Each row is a point. Before rounding, the points of a table are all equally far from one centre. They may lie mostly on one side of it. Where is the centre, to within rounding?

Points (8 x 2)
0:  14 -61
1:  45 -22
2:  45 -24
3:  25 -58
4:  45 -26
5:  19 -60
6:  43 -38
7:  26 -57
Centre:  10 -26

Points (10 x 4)
0:  -7  51  31   7
1:  47  42  27  40
2:  26  26  84   2
3:  25  29   7 -12
4:  12  50  53   9
5:  52 -28  95  21
6: -50  22  31  -6
7:   8  54  60  30
8:  41  44  48  20
9: -33  38  73  21
Centre:   1 -22  37  36

Points (12 x 6)
0:  29   3  17  23 -24  63
1:  18 -16  39  55 -24  17
2:   6  -1  21  45  -2  44
3:  39  21  31  41 -14  -5
4:   3 -35 -10  21 -38  58
5: -45 -14  11  70 -20  23
6:  -5  -5  -2  63 -66  47
7: -66  62  12  46 -24  60
8:   6  77  46  49 -48  43
9: -39  40   9  74 -63 -43
10: -39  14   1  75 -58  45
11: -15  38  58  64  -9  27
Centre: -37  23  29 -20 -59   3

Points (16 x 9)
0:  14  29 -55  69  12  -9 -44 -21  18
1:  -6  -1 -60  40 -42 -12  15 113  41
2:  39  37   3  57 -22 -67 -10  58  24
3:  45 -27 -48  73 -27  -9 -30  71 -10
4: -33   4 -52 106 -11 -39 -31   6  18
5:  25 -14 -50  14 -18 -16 -17 -36  29
6:  43 -39 -75  56  -8   0 -25  10 -20
7:  50 -15 -66  59  -2 -72 -32  40  37
8:  36 -42  -4  39 -24 -42 -36   0  26
9:  52  -1 -48  61 -33  -2   1 -17   2
10:   1  -5 -32  65 -51  -1 -32  43 -20
11:  52 -18 -62  47   1 -45 -53  28  21
12:  45 -11 -56  46  -8 -26 -56  26  -8
13:  32 -12 -86  74  -1 -36 -11 -10 -17
14:  10  -3 -42 107  13   1 -56  32  34
15:  27   3 -62  70  14 -20 -54  -4  -6
Centre:  -2 -10 -31  44  25 -17  22  39  22

Points (16 x 12)
0:  30  41 -58  56 -58  17  14 -76  42   5  16   5
1:  66  35 -58  36 -80  21  25 -72  35 -17  -8   3
2:  45  20 -50  55 -55 -16   5 -78  12   8 -22 -40
3:  53   9 -51  25 -60  17  35 -93  12 -10   4 -14
4:  55  48   5  -7 -26  14  21 -29  56 -17  19 -16
5:  44  30 -70  53   5  41  27 -18 -10 -19 -17 -31
6:  24  21 -70  43 -48  44 -14 -68  35  -4  32 -27
7:  53  49 -34  45 -65  39 -49 -80   1  -8  33 -12
8:  24  14 -58  29 -71  48  -9 -66  31 -23 -14 -22
9:  60  16 -84  -9 -71  31   8 -73  -8  35  -1   5
10:  51  47 -14  60 -12  17  26 -36   6  22 -15 -26
11:  34  29 -63  57 -22   3  39 -82  17  15  25  26
12:  35  25 -93  56 -18  38  -3 -58  -5  14  20 -33
13:  40  37 -58   0 -60  17   8 -74  18  -2  10 -43
14:  68  34 -75  -4 -25  42  40 -55  42   9   9 -10
15:  21  23 -25  15 -52  41  19 -74  40   7  30  23
Centre:  63   7 -47  15 -13  -2 -32 -32   8 -11  -1  24

Points (22 x 18)
0:  -13  -43   -2  -58   -3   15  -81  -34   21   31   14  -30   12   41   54   -5    2  -43
1:    0  -22  -15  -76  -13   13  -95  -74   28   59   18   -3    3  -15    0  -44  -22   -3
2:  -48  -34  -94  -45   10   55  -42  -80   63   58    3    8  -21  -20   -9    2  -42   39
3:  -12   -7   -4  -31   -2   23 -111  -91   28   21   25  -16  -13  -11    3   -9   48  -11
4:  -37  -62  -24  -34    2   32  -70  -70   15   99   49   24    2  -15  -30    1  -21  -39
5:  -11  -26  -43  -42    5    9  -93  -96   45   47    4    5    5  -57    7  -11  -17  -39
6:  -53  -12  -95   13   13   37  -82  -34   44   17   33  -38  -29  -10  -21  -43   13  -43
7:  -24   28  -33  -49   15   42  -92  -53   17   60   23   11  -13  -47  -10  -40    7   12
8:  -21   -8   -8  -53   -4   39  -55 -115   15   77  -34   15   -9  -20  -41   -2  -16  -41
9:  -33  -14  -21  -44   76    0  -63  -14   28   80  -14   20    7    7   19   -7    4   10
10:  -39   20   26  -24  -20    8  -89  -63   68   30   -8   58   -3  -17  -49   -6    7  -17
11:   -3   -8  -71  -57  -18   22  -38 -103   44   43   57  -52  -22   28   -1    1   11  -40
12:    8  -32  -28  -22    5  -10  -58  -86   21   85   15   28   -3  -34   17   21   19   27
13:  -22  -27  -61  -27  -38   -9  -53  -69   60   72   45   37   20  -19   22  -30   18  -45
14:  -26    3  -63  -26    5   38 -110  -29   53   34   27   -3    2  -39   14  -14    0    6
15:  -36   15  -52  -23   30   54  -72  -56    4   58   -7   16  -31   29    8  -38   -6    8
16:  -34  -63   -5  -33    7   59  -63  -84   87   25  -14   24   -8  -27   -1  -19  -26    6
17:  -54  -50  -52  -15   21   -2  -66  -69   53   79   32    6  -15   24  -56  -54   -5  -34
18:  -22  -33  -20  -51   51  -60  -63  -51   -8   68  -15   23   17   -8    6  -43   26  -17
19:  -24  -14  -41    1   22   18  -67  -71    8   38   47   -3  -43   15   34  -34    9  -61
20:   -1    4   -9  -29  -10   -6  -79  -30   71   46   52   16   -8  -14   40   -1   15    9
21:  -47   16  -47  -13   51   50  -46  -61   18   29    6   26   -5  -85   30   -4  -23   -3
Centre: -56 -25 -29 -41  -9  -2   0 -34  14   3   8  -4  -9 -15 -26   3   8 -10
